Each row is a point. The points of each table are mixes of a few directions, plus a little noise. Count the directions of each table, and those that both share. Where both have some left over, give the other angles between the two spaces (their principal angles), to ten degrees, smallest first.

First, 6 rows:
[[ 12.5 -19.4]
 [  0.9  -1.6]
 [ 17.8 -28.0]
 [-12.1  18.8]
 [  1.1  -1.8]
 [-20.2  31.8]]
Second, 4 rows:
[[  7.1 -11.6]
 [ -9.1  14.6]
 [-15.1  23.9]
 [ 17.7 -28.3]]
Directions: first 1, second 1, shared 1

First, 5 rows:
[[ 22.4 -19.8  29.5 -12.5]
 [-19.5   4.4 -14.8  14.5]
 [ -2.0 -15.0  11.6   6.1]
 [ 13.2  -1.7   8.9 -10.0]
 [-13.9  31.8 -35.1   2.1]]
Second:
[[ -4.7  -1.0  12.7 -22.2]
 [ 17.7 -22.9 -27.9  16.9]
 [  6.7   6.4  -6.5 -20.8]
 [ 13.6  10.2 -20.8  -6.4]
 [-28.5  10.1  35.7  31.3]
 [ -4.5  -2.7   7.1   1.5]]
Directions: first 2, second 3, shared 1; angles 50

First:
[[ -9.6 -15.1   9.5 -13.3   9.6   8.3   3.3 -18.4]
 [ 13.0  22.9 -13.4  18.8 -13.2 -11.9  -5.4  27.0]
 [-10.9 -16.4  10.5 -13.9  10.0   9.2   3.4 -20.1]
 [-15.4 -25.5  14.6 -21.9  15.9  13.8   6.3 -30.5]
 [ -9.9 -15.7   9.8 -13.6   9.3   8.9   3.6 -19.4]
 [ 11.3  18.9 -10.8  16.0 -11.1 -10.1  -4.3  22.7]
 [ 29.5  48.4 -28.0  40.8 -28.6 -26.7 -10.7  57.7]
 [ -5.7  -9.3   5.4  -7.7   5.2   4.7   2.2 -11.2]
 [-11.9 -18.8  10.7 -15.5  11.2  10.5   3.9 -21.9]
 [  8.3  12.5  -7.5   9.8  -7.2  -6.8  -2.7  14.9]]
Second (10 x 8):
[[ -7.4 -12.4   6.8 -10.4   7.2   6.8   2.6 -14.7]
 [  5.9  10.0  -5.7   8.6  -5.8  -5.7  -2.1  11.9]
 [  3.7   6.2  -3.7   5.3  -3.5  -3.1  -1.5   7.4]
 [-18.8 -31.5  18.7 -26.8  18.9  17.0   6.9 -37.9]
 [ 22.5  36.6 -21.6  30.5 -21.8 -20.2  -8.3  44.0]
 [-12.9 -21.2  12.6 -17.6  12.5  11.4   4.6 -24.9]
 [ -4.4  -8.1   5.0  -6.7   4.6   4.6   1.7  -9.3]
 [-15.6 -24.4  14.7 -20.6  14.5  13.5   5.0 -29.6]
 [ 22.8  38.3 -22.0  31.9 -22.6 -20.9  -8.2  45.6]
 [  4.5   6.9  -4.1   5.3  -3.9  -3.8  -1.2   8.2]]
Directions: first 1, second 1, shared 1
